Each row is a point. Each copy is the shape, with its points in the same order, turned, moved and blurred by noise. Say if it was mirrored as well.

Shape (6 x 3):
[[ 29  -9  11]
 [ -8  -8 -24]
 [ 23  23  33]
 [ 18  30   0]
 [ -2 -10   8]
 [-19   0 -45]]
Copy 1 (6 x 3):
[[ -8  16 -29]
 [ 11 -19   0]
 [-22  48 -10]
 [  6  35   4]
 [-21   1 -10]
 [ 23 -22  15]]
Copy 1 is: mirrored
Copy 2 (6 x 3):
[[ -8  12 -26]
 [ 39   6   0]
 [-35  15   8]
 [-12  31  16]
 [  8  -8  -9]
 [ 60  13  14]]
Copy 2 is: mirrored
Copy 3 (6 x 3):
[[  7  23  36]
 [ 15  -4  -7]
 [-29  33  36]
 [-14  38   4]
 [ -1  -3  21]
 [ 18  -5 -32]]
Copy 3 is: only turned
Copy 4 (6 x 3):
[[ 21 -14 -24]
 [  3 -10  23]
 [  1  12 -45]
 [  8  24 -16]
 [ -6 -17  -8]
 [  1   2  46]]
Copy 4 is: mirrored

Shape (9 x 6):
[[-12  32 -27  10 -20 -11]
 [  0  40  12   4 -29 -14]
 [ 16  33   0   9   9 -10]
 [ -2 -48  -2  21   9   6]
 [ -3  37   9 -24 -24  -8]
 [-35  39  34  30  12 -25]
 [-41  46  16   3  14  -1]
 [  5 -39  -1  33  26  40]
 [ -2 -49  -8  14  46   3]]
Copy 1 (9 x 6):
[[-13  16 -32 -29   7 -10]
 [  1  34  -8 -27  23   9]
 [ -7   8  16 -20  22 -18]
 [ 13 -34   2  17 -29   9]
 [ -4  16 -13 -25  44  19]
 [-27  54  20  14   8   3]
 [-44  31  -1   7  26   8]
 [-16 -49  29   4 -35   9]
 [ -5 -53  13  36 -25 -12]]
Copy 1 is: mirrored
Copy 2 (9 x 6):
[[  6  -3 -25  22  28   8]
 [ -2  18 -35 -10  11 -21]
 [ 30  30 -16  -3  17   0]
 [ 17 -28  23  -8 -34  21]
 [-20  26 -15  -8  18 -19]
 [ 44 -21 -22 -18  25 -49]
 [ 19  -8  -4 -18  46 -31]
 [ 38 -29  32 -33 -18  38]
 [ 43 -22  46  -9 -30  19]]
Copy 2 is: mirrored
Copy 3 (9 x 6):
[[ 27  15  -7  41   3  21]
 [ 12   7   1  39 -37  17]
 [ 25   9  22  21 -16  -2]
 [ -5 -32   6 -26  27   4]
 [  4  33 -11  24 -36  15]
 [ 60 -16  -1   0 -47  16]
 [ 49  16   2  -7 -30  38]
 [ -4 -31  38 -33  34  26]
 [  9 -18  15 -49  38  -9]]
Copy 3 is: mirrored
